Rows are points. The last column is the point's height on a tilted bowl or saddle (a function of degree 2), plus a little noise. Count its main directions that bend up, bend down and stay straight.
In the rows, 128 means zero.

Points (18 x 4):
[[107 198 142 181]
 [ 93 133  79 152]
 [101  99 127 149]
 [135 161  71 158]
 [139 131 105 136]
 [120 107 132 142]
 [112  78 161 170]
 [188 131 100 146]
 [138  61 136 158]
 [ 69 151 161 184]
 [161 156 151 154]
 [163 194  78 187]
 [113 142  85 146]
 [149  83 163 160]
 [ 83  69  97 166]
 [127 183 161 172]
 [107 196 138 179]
 [143  90 148 148]]
Directions: 3 up, 0 down, 0 straight

Points (21 x 5):
[[118  96 173 119 159]
 [139 145 129 141 143]
 [137 162 147  86 142]
 [116 108  92 141 150]
 [100 158 149 126 156]
 [106 136 141  88 151]
 [131 158 126 168 140]
 [146 114 173 150 162]
 [ 73  77 178 152 171]
 [149 159 218 161 188]
 [201 174  90 104 154]
 [ 88 137 219 106 213]
 [ 92  52 104  92 120]
 [ 67 154 163 138 183]
 [ 84 122  95 120 155]
 [ 59  95  73 163 163]
 [182 185  94 133 136]
 [153  85 173 117 162]
 [ 95 114 173 158 171]
 [103 138 101 103 149]
 [ 92 106 129 112 147]]
Directions: 2 up, 1 down, 1 straight

Points:
[[145 157 180 171  88]
 [108 118 193  67  35]
 [109  88 115  97 114]
 [137 103 116 176 138]
 [159  76 174 104  65]
 [153 175 127 187 120]
 [195 110 100 144 114]
 [ 87 115  94 187 112]
 [ 93 157 134 111 114]
 [ 67 109 104 119 100]
 [183 111  98 131 125]
 [ 91 129 129  89 111]
 [ 82 152 127 157 110]
 [209 156  92 115  90]
 [135 108 143  69  99]
 [125 167 150 117 120]
 [ 82 129 124 111 116]
 [153 143  96  51  82]
 [130  83 158 158 103]
 [ 86 105 132 103 111]
 [110  65 124  65  59]
 [112  85 145 212  76]
 [137 122  75 132 137]
 [123  92 126 167 129]
 [174 169 121  54  72]
 [111  92  81 119 117]]
Directions: 0 up, 4 down, 0 straight

Points, 44 rows:
[[170 139  46 163 108 111 101]
 [151 102 106 182 124  75  81]
 [187  94  97 143  91 183  75]
 [ 98 124  81 115 159  76 131]
 [150  68 155 110 120 148 102]
 [ 84 139 165 126 183  78 100]
 [124 106 120 159 111 172 116]
 [176 151 141 112 154 169 110]
 [ 80 123 118 103 130 129 131]
 [120 156  80 156 131 115 121]
 [130 145 109 131 113 133 123]
 [175  92 144  85 121 120  92]
 [131  77 108  55  99 125  89]
 [ 99 145 208  54 219 135  64]
 [169 150 113  86 137 126 116]
 [100  87 119 108  91 188 101]
 [139 137 175 146 138  96 101]
 [121  75 129 163 122 102  93]
 [160 119 161 105 158 101 103]
 [115  92 203 108 116 115 104]
 [127 124 135 144 130 109 122]
 [ 55 124 143  84 115 153 121]
 [144  91 182 158  94 110  81]
 [106 137 125 124  70 185  92]
 [139 139  72 104  86 161  88]
 [ 87 149 169 113  83  34  51]
 [158 167 121 131 127 224  95]
 [ 99 139 175 168 104 109 102]
 [138  71  90 151 123 143  95]
 [ 91 113 130 195 122  94  92]
 [152 155  98 166 175 141 117]
 [161 109 231 113 110 111  64]
 [184 216 149 146 102 115  91]
 [128 114 131 128 116 107 119]
 [ 89 156 125 107 187  88 117]
 [155 130 142  43 108 143  89]
 [147  85 121  94 184 102 115]
 [124  60 167 129  71 166  84]
 [244 152 143 160 102  96  63]
 [135 156 126 218 131  96  93]
 [117 158 112  81 152 132 123]
 [131 175 159 151 138 116 110]
 [177 172 133 114 207 103  80]
 [148 148 152 163  77  56  62]]
Directions: 0 up, 4 down, 2 straight

Points, 69 rows:
[[ 80  76 148  79 122  65 132 156  84]
 [118 111 142 123 127  77 163 114 109]
 [108 189 146 120  89 129 139 103  98]
 [128  89 141 193 160  98 145 118  97]
 [195 147 176  76 147  90 130 154  93]
 [107  66  81 133 153  81  89 130  80]
 [152 181 138 166  87 170 121 190  85]
 [154 122 138 141 127 174  86 129 106]
 [203  91 120  70 140 134 151 156  99]
 [151 103 113 116 115 147  69 127 105]
 [100  76  96 127  80  91 126 152  86]
 [115 100  93 130 118 166 197 158 109]
 [157 197 142 126 150  87  88 174  74]
 [ 88 122 144 179  61 105 170 155  89]
 [119 111 131 148 171 143 158 115 116]
 [154 134 146 108 190 149 134 125 107]
 [126 159 166 148 141  86 107  97  93]
 [161 121 112  86 105  94 123 104  99]
 [187 137  58 148 121 132 126 148  99]
 [139  74 121 161 157 157 154 100 103]
 [167 137 133 108 142 106 157 159 115]
 [111 126 106 131 151 133 133 114 116]
 [109 145 113 134  89 135 159  88 103]
 [106 133 118 133  87 136 141 123 111]
 [ 77 131 166 131 153 190 125  80  94]
 [188 123  91 145 121  70  97  84  76]
 [136 189 150  44 150 125 113 105  80]
 [137  94 218 113 103  93 169 110 112]
 [144 106 119 142 123 130 162  98 112]
 [120 116 189 127  98  54 111 101  83]
 [ 84  61 106 113 156 192 154 102  96]
 [ 98 150 130 108  87 145 120 115 105]
 [ 86 154  78  96 176 114 100 149  93]
 [128 126 128 131 119 100 167 103 113]
 [117 164 159 131  97 112 117 155 106]
 [104  85 143 124 132  89 216 132 109]
 [ 90 168 147 106  19 161  84 154  54]
 [153 126  94 127 167  51 115 157  75]
 [109 249 114 124 118 126 164 125  77]
 [112  86 148  65 191 105 141  88  82]
 [ 69 153 126 148 160  76 149 141  93]
 [156 118 158 138 201 161 157 124 104]
 [190 131 167 128  75 159 114 103  86]
 [ 97 184  35  58 103 154  86 162  78]
 [ 99 139 177 114 160 166 121  99 104]
 [148 154 113 102 125 165 128 100 109]
 [148 161 103 100 137 127 120 138 111]
 [112 154 142  46  44 156 125 143  79]
 [119 134  46  82 149 159  94 139 107]
 [218  84  91  93 159 126 107  52  58]
 [184 153  80 146  52 145 123  77  73]
 [138 169  81 100 118  58 112 213  59]
 [172 108 133 159  77  50 136 114  78]
 [107 115 111 169  94 104 179 116 100]
 [100 138 183  98 122 114 104 120 103]
 [135 153 149 166 140 148 151 130 116]
 [104  70  85 118 199 144 119 120  96]
 [107 115 154 100 165 124  91 142 106]
 [121 170 131 110 117 150 107 194 104]
 [170 119 105 178  92  84 168 129  90]
 [139 108 107 113 131 168  96 162 115]
 [122 138 103 102 139 112  98 145 108]
 [119 127 101  80 165 158 118 116 110]
 [ 86 128 177 104 133 134 123 145 115]
 [181  92 134 177 118 157 131 112  95]
 [134 162  87 127  79 149 132  41  76]
 [121 143 176 112 119  77 104 159  98]
 [147 132 200 209 112  82 149 144  92]
 [191 158 140 156  89 139 130 129  95]]
Directions: 0 up, 7 down, 1 straight

Points:
[[165  85  94  75 127 105 209 137 224]
 [143 159  92  97  70 161 151 139 163]
 [ 90  50  91 220 165 122 107 197  84]
 [131 120 155 113 105 169 116 163 123]
 [141 143 116 157  99 149 132 128 133]
 [117 122 137  81  94 131 137  94 150]
 [137 161 120 149  89 104  69 182 112]
 [175 222 106  95 135 106 126  96 134]
 [ 86 140 170 119 157 154  73 111  74]
 [133 144 192 222 143 137 113 105  92]
 [ 87 173 201 145 142 163 161 249 136]
 [112  81 112 135 132 154 152 202 106]
 [101 120 130  95  89 213 130 101 166]
 [147 198 103  95 220 123 102 112 123]
 [144 130 144 122  81  86 143 158 100]
 [200  93 148 123 135 185 155 153 189]
 [ 94 108  92  84 100 123  92  86 144]
 [151 133 199  85  83 135 132 164  94]
 [106 164 137 123  96 154 178 107 153]
 [155 177 153  69 158 117 120 130 100]
 [113 125 131 119 176 133 114 136 115]
 [137 144 143 160 108 144 103 100 116]
 [107 166 170 203 155 121 118 123 112]
 [115  84  60 129 161  40 156 107 215]
 [145 101 106 144 101 101 158  99 155]
 [106 103 129 160 115 105 166  75 142]
 [139 175 123  63 139 144 124  77 114]
 [ 52  68 171 177 159  85 187  96 163]
 [163 139  90 132 109 154 141 160 154]
 [128 140 133 136  87 165 215  80 177]
 [158 100 118 159 193  59 142 114 173]
 [202 140 112 112 142 101 104 140 167]
 [128 136 152  92 116 139  76 153  87]
 [ 89 116 119 153 123 128 124 119 123]
 [ 72 149 152  76 115 117 121 124 110]
 [ 98 131 127 110 130 170 114 119 113]
 [151 102 122 136 184 152 105 148 136]
 [138 122 162 143 204 148 134 190 146]
 [ 89 100  74 133 151 144 119 146 107]
 [121 103 130 124  54 144 151 115 162]
 [163 106 157 186 156 158 149 192 120]
 [130 156 133  93 151  98 113 118 116]
 [123 117 141 137 141 103 147 144 129]
 [114  97 176 163  74 107 123 107 153]
 [128 126 136 112 165 161 107 177 120]
 [137 135  98 142  93 115 194 115 141]
 [167 179 136 165  97  91 118 104 107]
 [172 103 113 108 117 149 171  93 189]
 [144  62 113  96 179 160 138 126 174]
 [167 168 135 158 153 131 134 166 126]
 [129 128 109  97 188 132 135 189 146]
 [143 145 137 152 122 141 130 133 117]
 [ 99  95 167 100 102 155 132 136 145]
 [162 122 142 124  98 104  79 117 128]
 [133 144 183  40 127 113 119 150  89]
 [110 160 113  77 170 234  72  78  29]
 [138 158 111 132 100 228  75 104 151]
 [118 113  99 131  86 190 127  91 169]
 [119 101 114 126 156 104  88  34 120]
 [152  74 136 113 168 164 103 103 141]
 [180 124 150 157 144 178 173 116 132]
 [ 62 122 120 155  39  80 105 145 158]
 [141 163 104 128  74 113 192 123 139]
 [149 151  73 127 128 105 134  74 176]
 [136 138 160 131 137 106 124 132 115]
 [121 142 125 149  87 138 137 158 116]
 [113 118  90 123 127 114  83 142 129]
 [ 96 110 143 171  89  73 127  75 169]
 [159 111 137 149 149 140  86 168 139]
 [146 109  55  66 170 133 132 139 198]
 [153 153 138  76 178 164 149 153 154]
 [127 174 166 111 101 153 106 166  87]
 [181 102  69 190 104 125  76 121 189]
 [112  69  79 110  96 107 125 132 168]
 [156 145 147 146 139 157 119 102 110]
 [174 149 201 231 147  92 134 126  65]
 [142 149  80 103  55  83 142  72 201]]
Directions: 5 up, 3 down, 0 straight

Points:
[[130 174 128 178 121 154 142 180 106]
 [ 48 144 147 136 172 169  43 107 180]
 [175 107 134  69  73 129 136  82 193]
 [146 120 152  98 127 134  75 209 167]
 [187 133 160  94 158 134 208  70 166]
 [ 85  99 158 108  33  91 148 116 161]
 [156 146 142 174 102 106 155 103 160]
 [ 83 133 146  96 141 176 104 111 160]
 [148  36 127  84 117  88 154  73 147]
 [138 154 147  38  60  98 114  72 249]
 [196 135 172  95 144 152 136 136 136]
 [144 139  67 184 130 114  32 130 112]
 [180  92 127  71 179 100 109 115 126]
 [100 104 121 180 146 161 138 158 124]
 [123 160 156 136 200 113 105  69 144]
 [187 103 138 109 114  56 105 172 168]
 [180  81 126  73 164 130 104 110 129]
 [125 110 133 165 207 202 153 169 160]
 [175  87 123  84 118 110  95  98 148]
 [125 155 155 139  88 117 131 128 149]
 [129 198 139 118 108 136 160 144 122]
 [174 182  84 137  97 172  91 144 148]
 [ 77 123 115  75 130 134 173 140 102]
 [188 121  86 144 176 108 140  91 124]
 [155 146 164 107  97  90  98 152 165]
 [118 219  96 152 106 178 162 170  86]
 [128  72 135  98 142 107 183 167 107]
 [174  52 141 134 121 170  67 125 133]
 [118 185 179 110 104 148  87 135 171]
 [122 139 170  85 130  99 143 113 148]
 [106  89 136 114  92  97 157 119 131]
 [147 173 130 127 147 129 146 135 128]
 [105 222 155 190 182  87 191 154 177]
 [ 78 110 116 113 100  94  68 123 171]
 [ 47 120 135 147 164 122 133 130 142]
 [187 118 100 103 155 138 163 202 131]
 [113  88 155  96 123 158 181 175  99]
 [107 113 128 152 142 155 132 176 118]
 [ 52 231 164 131 135  94 102 123 208]
 [162  89 113 111 102 146 124  64 158]
 [127 101 134 139  86  75 122 180 136]
 [114  65 156 164 122 128 133 166 123]
 [128 113 132 165  85 133 168 185  89]
 [ 50 161 181 126 119 138 108 104 187]
 [123 150  92  73 154 135 134 167 129]
 [ 40 146 177 143 184 210 154 200 152]
 [ 71 116 130 119 144 113 110 172 136]
 [129 126 130 107 150  95  71 178 159]
 [147  46 134  76 113 111 113  79 151]
 [ 96 163 127  88 143 146 130 105 143]
 [ 79  91  89 224 173  40 165 103 178]
 [122 153 147 157 147 112 195 133 130]
 [108  71 159 133  82  68 163 183 103]
 [130 104  65  68 161 118  98 152 152]
 [ 92 173 146 113 140 142  99 171 144]
 [154 155  92 170 141 130  74 106 115]
 [171 140 160  97  98 133 124 122 156]
 [104 110 109 118 101 128  94 162 144]
 [108 201 146  97 196 106 139 117 151]
 [137  68 132  46 126  98 161 134 137]
 [125 102 120 126 160 157 151 108 130]
 [161 142  74  99 152 116 147  95 135]
 [109 158 130 122  43 135 146 128 151]
 [154 123 119 125 120 108 130 152 131]
 [160  88 117 130  84  90  95  92 155]
 [176 164 166 111 126 131 119 174 136]
 [168 131 115  87 132 160 154 140 130]
 [103 123 102  59 120 132 175  98 132]]
Directions: 4 up, 1 down, 3 straight

Points (77 x 9):
[[221 185  72 118 116  83  92  98 158]
 [ 52 145  95  72 139 151 140 164 173]
 [ 40 122 152 158 135 167 151 186 180]
 [ 72 134 139 148 163 140  53  93 141]
 [131 132  86 176  99 110 118  73  91]
 [184 135 137 149 148  80 112 136 122]
 [157  91  49 176 119 138 107 159 157]
 [142  87 108  82 167 115 103 113 144]
 [101 154 159 116  73 117 147 143 173]
 [114  70 198 153  97 123 198  45 171]
 [ 92 174 153 120 112 133 147 166 161]
 [153 124 135 112 133 142 174  77 157]
 [106 115  91 144 116 123 114 172 151]
 [107 140 161  81  81 139 167  53 183]
 [142 118 130 113 173 208 131 103 151]
 [124 165  98 119 150 133 146 132 141]
 [ 86 139  94  87 125 140 124 144 163]
 [117 112  91 138 139 129 110 128 132]
 [114 166  93 121 111 109 144 215 152]
 [148 121 200  79 159 192 142 119 173]
 [105 157 123  94  86 143 119 156 173]
 [171 158 161 130  99 106 181 100 174]
 [128 139 173 139 121 172 138 180 170]
 [164 218  76  65 122 110 107 117 199]
 [157 142 186 148 124  94 127 111 140]
 [ 79 160 142 167 142 140 146 150 140]
 [ 93 175 103  68 128 190 129  76 203]
 [155 100 151 104 179 141 141 103 138]
 [ 96 134 137 182  73 103  27  81 117]
 [ 94 140 196 188 108 127  90  95 141]
 [ 84 108 198 168 121 180 110 122 161]
 [137 105  79 127  76 172  81 187 192]
 [222 122 105 155 170 145 146 129 177]
 [103 144 123  42 206 136  71 123 178]
 [133 118 104 136 131 157  78 136 134]
 [178 152  65 141 166 174 127 158 170]
 [ 67 151 117 135  57  91 160 119 179]
 [159 167 141 109 179  66  73 150 106]
 [104 144 159 126 162 144 149 131 130]
 [ 91  81 175 155 118 122 169 116 153]
 [179 177 119 162 165 143 130  78 132]
 [ 84 207 147  88 134 177 131  97 203]
 [110 126 136 114 135 120  88 123 134]
 [161 153 162 134  65 165 162 115 176]
 [164 171 178 131 160 240 128  91 206]
 [124 108  80 113  71 187 153 106 143]
 [112 102 118 170 110 144 144 111 124]
 [123 144  82 124 127 185 140 226 194]
 [166 124  58 116 151  97  88  79 161]
 [149 135  61 117  96 151 168 147 167]
 [120 178  70 125  48  98 128 131 152]
 [161  78  76 138 184  65 121 110 171]
 [136 139 152 152 185 145 150 160 120]
 [169 192 139 134 145 139 137  93 153]
 [134  69 111 108 125 161 133 148 144]
 [ 88 162 112 158 130 143 121 179 154]
 [164 152  80 147  96 175 113 150 155]
 [154 133  95 175 120 152 160 108 126]
 [142  80 165 141 129 204  92 111 134]
 [135 146 171 154  89 195 185  91 170]
 [147 150  94 134 144 119 129 185 136]
 [121 105 144 195 107 190 153  90 112]
 [154 103 119 149 158 116 172 119 148]
 [120  83 110 196 171 136 122  36  81]
 [ 62  91 138  96  94  97 173 170 170]
 [ 81 107 141  77 199  76 112 123 128]
 [115 146 109 140  88 132 191 181 177]
 [ 69 122 110 157 158 148 160 132 136]
 [136 173 152 114 157 137 137 194 125]
 [118 172 101 121  96 174 152 132 161]
 [141 159 119  99 139 146 131 127 150]
 [122  13 124  54 142 144 182 124 153]
 [161 148 135 137 163 201  47 114 156]
 [ 87 184  63 122 124 129 129 103 158]
 [126 165  81 121 164  81 151  75 172]
 [106 125 121 141 100  90 149 158 151]
 [167 105  99 158 198  74 158 110 168]]
Directions: 4 up, 1 down, 3 straight

Points:
[[114 113 127 148 106 159 151 163 103]
 [192 124  85  85 119 112  56 104 172]
 [152 134  90 159 201 182 173 165 197]
 [181  56 126 177 107  95 178 142 100]
 [ 81 136  70 114  91 108 121 148  94]
 [ 86 137 115 118 174 140 116 119 125]
 [142 125  64 155 116  90 150 185 122]
 [ 86  95  84 108  75 130 147 136  82]
 [133 140 120  98 124 138 166 217 107]
 [112  77 188 181  90 108 147 105 106]
 [ 43 146 161 168 164  84  70 134  83]
 [162 111  94  99  46 151 135 132  74]
 [182 172 150 152 116 121 146 187 134]
 [ 92 131 135 170 113 165  76 125 121]
 [181  71 140 176 110 151 119 112  96]
 [189 125 101  97 118 133 100 141 156]
 [165 129 158 119 108 145 106 101 139]
 [123 147 148 171 103 128 115 139 120]
 [146 139 129 165  82  92 164  77  91]
 [130 129 193 141 132 138 181  84 110]
 [191 126 138 122 152  94 164 113 142]
 [165 158 116 105 132 129  64  80 171]
 [ 79 124 127  74  57  98 168 139  63]
 [152 127 155  89 133 105 112 137 144]
 [ 75  90 148 112 142 109 147 146  94]
 [104 143 194 132 170 107 135  80 155]
 [ 98 111 154 117 127 162 115 105 111]
 [ 72 130 121 191  87 190 140  64  65]
 [ 99 143 101 161 122 153  47 107 131]
 [159 148 100 175 208  55 146  79 145]
 [ 76  78 107  89 151 177  97 104  72]
 [211 183 119 136  40 127 113 109  83]
 [165  67 154 162 124  68  93 102 138]
 [141 166 125 118  77 141 159 143  89]
 [135 124 114 127 134 154 149 150 127]
 [ 58 112 133 191 168  72 103 133  81]
 [142 197 149  73 152 132 105 178 162]
 [114 148  60 139 101 146  52 107 142]
 [112  73 192 150  91 191 127 134  74]
 [165  83 176 136 122 139 130 131 114]
 [150  91 137 172 200 115  72 109 117]
 [118  96  87 147 115 124 111 170 125]
 [ 55 111 148 184 145 135 107 132  95]
 [118 153 112  63 113 197  76 117 136]
 [131 142 143 172  40 123 185 113  34]
 [177 178 169  70 134  85  78 151 177]
 [162 109 191 100 116  97 164 106 131]
 [112 152  82 148 196 101 125 107 146]
 [107 167 148 121 147 172 112 176 152]
 [101  99 208 199 223  91 104 112  86]
 [156 126 142 137  83 152 232 158  30]
 [ 93 127 149 140 119  92  99 184  98]
 [136  50 165 166  95  98  83  99 121]
 [178 156 186 127 151 141 202  87 107]
 [135 199 172 142 154 111 111 130 162]
 [100 114 144 130 189 173 108 131 115]
 [135  74 116 172 145 138 124  37  86]
 [121 116 120 192 108  83  54 164  98]
 [117  73  71 163 160 155  76 130 132]
 [ 85 165  77 128 123 163 115 119 129]
 [133 110 101 111 132 164 169 107 100]
 [178 120  71 161 105 171 113 152 158]
 [133 108  93 145 109  92 112  56 139]
 [112 111 117 123 129 152 123 143 119]
 [159  98  91 114 142 185 163  80  89]
 [155 175  98 161 167 173 138 130 172]
 [120 175 119 114  65 153 156 136  79]
 [140 127 130 111 122  83  83 134 141]
 [101 167 102 106 128 116 104 145 125]
 [163 115 162  97 160 153  77 158 155]
 [104 164 169 145  89 106 228 170  45]
 [ 84 136 174  84 103  92 191  90 127]
 [106  88 102 150 179 170 120  98 106]
 [102 101  88 193 115  98  94  73 113]]
Directions: 2 up, 3 down, 3 straight

Points, 78 rows:
[[130 153 154 137  99 155 140 161 164]
 [158 139 113 112 151 130 131 169 140]
 [ 68 102 129  66 161 112 110 158 113]
 [151 142  88 100 156 125  93 125 106]
 [170 187 163 166  93 132 102 141 124]
 [161 118 117 152 104 168 130 164 153]
 [123 164  99 139  87 121 183 107 158]
 [148 136  82 168 166 166 137 106 102]
 [135 163  68 195 108 189  78 188 186]
 [165 113 106 112 179 138  87 116 105]
 [105 109 107 128 144  86 184  98 162]
 [152  96 111 108  66 128  95 137 144]
 [151  94 145 154 166 125 110 155 153]
 [179  68  99 135  95  92 138  71 146]
 [131  99 150 172 136 116 133 103 160]
 [108 128  97 109 110 112 115 199 160]
 [149 188 149  93 137  88 131 137 121]
 [110 112 147 101 129 121 144 160 153]
 [185  91 118 127 109 208 162 151  90]
 [126 110 140 120 187 144 155 120 120]
 [121 103 162 183 114 101 156  94 162]
 [177 131 117 135 138 130  94 102 108]
 [135  81 131 120  84 136 215  65 124]
 [102 131  41  92  75  49 144 122 226]
 [150 107 163 141  97 136 142 111 131]
 [108 148 150 158  97 195 126 117 117]
 [153  88 125 138 127 143  34 168 135]
 [ 66 184  94 103 142 167 147 133  93]
 [127 169 144 125 115 177 196  98 118]
 [100 127 109 136 151 143 120 123 130]
 [160 175 106 118 120 129 155 153 152]
 [192 121 128 170  96  78 118  54  83]
 [ 72 142  88 108 137 174 171 153 128]
 [150 133  67 108 164 140 144 204 127]
 [180 169 115 114 131 203 147  72  41]
 [133  72 134 246 149  67 155 108 182]
 [141 153 149 101 155  49 102  64 130]
 [ 99 129 198 143 197 147 156 140 177]
 [146 121 151  94 167 139 154  96 134]
 [ 81 128 171  29 166  64 102 117 170]
 [128 139 182  38 129  83 109 194 202]
 [127  48 153 115 230 111 228 155  48]
 [125 196 120 100 159 113 155 119  93]
 [120 140  46 158 156  32 208 108 132]
 [135 155 119 141 114 145 138 136 140]
 [120  62 187  52  56  94  75 157 163]
 [121 128 166 171 173 110 134 152 169]
 [178 112 176 140 174 120 176  79 123]
 [155  91 103 170 109 141 123 115 139]
 [110 153 160 147 153 119 108 129 137]
 [180  90 170 109 167 142  81 106 162]
 [ 77 109 107 123 116 139 178 156 165]
 [137 107 120 159 103 104 140 133 157]
 [ 99 190 199 150 201 140 123 148 151]
 [129 158 202 176 121 103 155  62 120]
 [179 132 139 134 123 147  92 134 127]
 [123  97 132 138 128  95 126 131 159]
 [134 185 148 163  80 104 175 116 126]
 [163 119 112 132 135 113 139 128 135]
 [110 141 179 184 156 133 105  34 154]
 [ 79 104 186  91  80 164  90 122  99]
 [112 222 139 131 117 152 153  86  74]
 [128 124 114 137 137 114 135  47 153]
 [160 158 111 146  56 169  96 130 108]
 [ 70 134 128 171 120 163 124 153 177]
 [134 178 137 112 103 101 131  66  93]
 [153 158 153  86 193  94 229 126 106]
 [136 105 107 193  82 151 118 212 232]
 [133 134 114 172  85 121  71 110 121]
 [164  81 139  74 138 144 153 110 143]
 [109  82 118 202 168 100 132 105 197]
 [ 91  92 134 148 155  85 186 157 150]
 [130 156 159 133 168 150 114 122 119]
 [109  92  89 141 120 147  95 120 150]
 [ 43 100 203  87 171 144 158 193 146]
 [ 53 144 140 159 148 102 145  38 200]
 [127 139 110  82 132 133 194 152 149]
 [ 87 108 174 112 141 151 211 121 146]]
Directions: 3 up, 4 down, 1 straight

Points (62 x 9):
[[113  92 144  69 114  98 177 169 142]
 [132  95 123 189 122  89 163  88 173]
 [159  62 170 150 116 197  69 201 157]
 [113 116 128  68 163 107 100 132 141]
 [ 87 129 112 128 161 139  81 102 162]
 [170 110 110  94 113 130 106 129 125]
 [107 141  56 181 107 151 143  74 174]
 [154  97 163 146 112 199 132 165 159]
 [106 163  96 171 122 210  85 161 165]
 [136 182 133 167 172 150 128  97 174]
 [166 122 153 189  79 142 183  95 177]
 [144  86 109 133  92 134 133  87 147]
 [197  87 141 152  87 146 167 149 145]
 [160 168 107 110 179 137 154 141 144]
 [126  91 150 152 126 142 150 101 158]
 [152 106 109 176 125 111 153 173 139]
 [ 95 105 131 115  62 182  94 196 154]
 [166 160 139 170 111 116 183 125 159]
 [139 136 125 105 108 130 174  86 146]
 [231 152 151 118 137 130 141 151 147]
 [ 56 115 152 176  93 155  64 115 194]
 [196 109 160 159 137 131  93  94 157]
 [147 135 142  54  87 109 100 136 141]
 [ 93 151  73 149  92 108 113 108 152]
 [152 152  65 140 122 102 160 127 135]
 [161 137  85 126 115 188  73 119 145]
 [ 96 147 112 166 146 141 136 139 158]
 [ 92 119 118 115 146 105 146 120 146]
 [ 77 137  98 128  99 107 115 135 147]
 [ 78  86 100  92 212 118 136 217 176]
 [ 91 131 118 204 157 133 161  56 205]
 [ 77 124  93 122 208 102  87 166 169]
 [ 86 125 146 126 143 177  58 112 177]
 [162 128 177 108 115 121 145  56 165]
 [171  79  30 108 122  44 126 156 130]
 [166 108 171 105 135 140 181 155 148]
 [122 178 147 115 132  56  69 144 157]
 [118  62  50 114 154 114 133 114 148]
 [111 159 158 146 173  51 197 136 186]
 [136 188 138 105 144  99 120 194 147]
 [113 137 121 173 127  94 104 147 148]
 [ 63 126 141 127 136 107 132  89 169]
 [ 55 100 153 119 133  79 197 112 180]
 [146 148 127 122 145 127 157 125 139]
 [144  82 160  98 163  64  99 152 147]
 [153 127 141 146  79 132 178 141 147]
 [151  10 124 133 134 127 118  57 188]
 [ 95 140 191 161 175 140 151 125 187]
 [111 129 114  74  78  93  94 113 145]
 [168  87 123 153 137  99 118 125 136]
 [176 124 113 196 160  78 146 173 158]
 [106 114 138 102  90 152 102 154 143]
 [103 111  61 114 149  70 170 152 149]
 [ 73 138 120 156 160 226 169 170 198]
 [ 59  72 181 160 149 115 153  75 208]
 [ 98  90 192  83 183 111 141 139 166]
 [107 120 146 207 109 188 120 110 187]
 [146 112  72  83  94 133 190  76 151]
 [196 215 114 145 109 118 116  93 166]
 [107 159 102 158 137 123 130  95 158]
 [124 152 143 133 108 170 120 160 148]
 [127  72  62 126  86 170 110 165 131]]
Directions: 7 up, 0 down, 1 straight
